Rows are points. The ring and each string are closed loops that go straight from each point to the next, and from the last back to the first. Before rounding, they use only three directions, however many columns there are. How many times does the string pass through the ring? Passing back the other way cancels.

Ring, 10 rows:
0:  45   4  12   9
1:  32  29  13  10
2:  12  37  14  10
3: -12  31  11   8
4: -25  17   7   6
5: -32 -14   1   2
6: -22 -33   1   1
7:   2 -44   6   2
8:  23 -38   9   4
9:  41 -18  11   7
String:
0:  10 -54  25   5
1:  11 -46  32   7
2:  20 -59  18   4
3:  27 -55 -13  -1
4:  21 -32 -14   0
5:  15 -20   0   3
6:  10 -19  26   8
7:  20 -46  38   8
8:  27 -59  20   4
9:  17 -49  39   8
10:   9 -23  23   7
11:  11 -20  -2   3
12:  13 -30 -19  -1
13:  12 -58 -12  -2
14:   9 -53  -8  -1
15:   8 -33 -11   0
16:   7 -22  -4   2
17:   3 -32  24   6
18:   4 -50  28   5
19:   9 -60  13   2
Times through: 1
String, 16 rows:
0:  26  17  42  14
1:  47  30  38  16
2:  55  29  10  11
3:  59  27 -11   7
4:  32  10 -10   5
5:  23   5  13   8
6:  15   1  15   8
7:  32  11  -7   5
8:  59  32 -11   8
9:  52  33   0   9
10:  38  25  -9   7
11:  24  15  -4   6
12:  41  35 -12   7
13:  48  46  -2  10
14:  49  48  26  15
15:  25  19  44  15
Times through: 0

Ring, 8 rows:
0:  38  32   7 -14  10  -6
1:  11  35   2 -13   3  12
2:  -8  22 -11  -9   3  26
3: -12  -5 -29  -3  13  33
4:  -1 -19 -26   5  28  29
5:  20 -16  -6   9  43  17
6:  38  -5   5   5  42   3
7:  50  11   8  -4  30  -9
String (18 x 6):
0:  45  46   7 -23  -4 -15
1:  27  27  -9 -18   0   0
2:   9  41  -7 -21 -11   9
3: -16  40   3 -11  -1  30
4: -16  25   6  -1  15  35
5:   2  11  -3  -1  20  23
6:  11  -2 -28  -8  11  15
7:  -9 -25 -56  -5   9  30
8:   3 -27 -46  -1  19  23
9:  15 -11 -23  -1  23  16
10:  15  -3  -8   2  29  17
11:  31 -16 -25  -2  26   4
12:  46 -22  -7   8  48   0
13:  48  -3  24  12  56   0
14:  33  14  24   5  41   6
15:  26   9  -2  -4  23   7
16:  51  11 -13 -15  11 -15
17:  60  32   0 -22   3 -24
Times through: 2
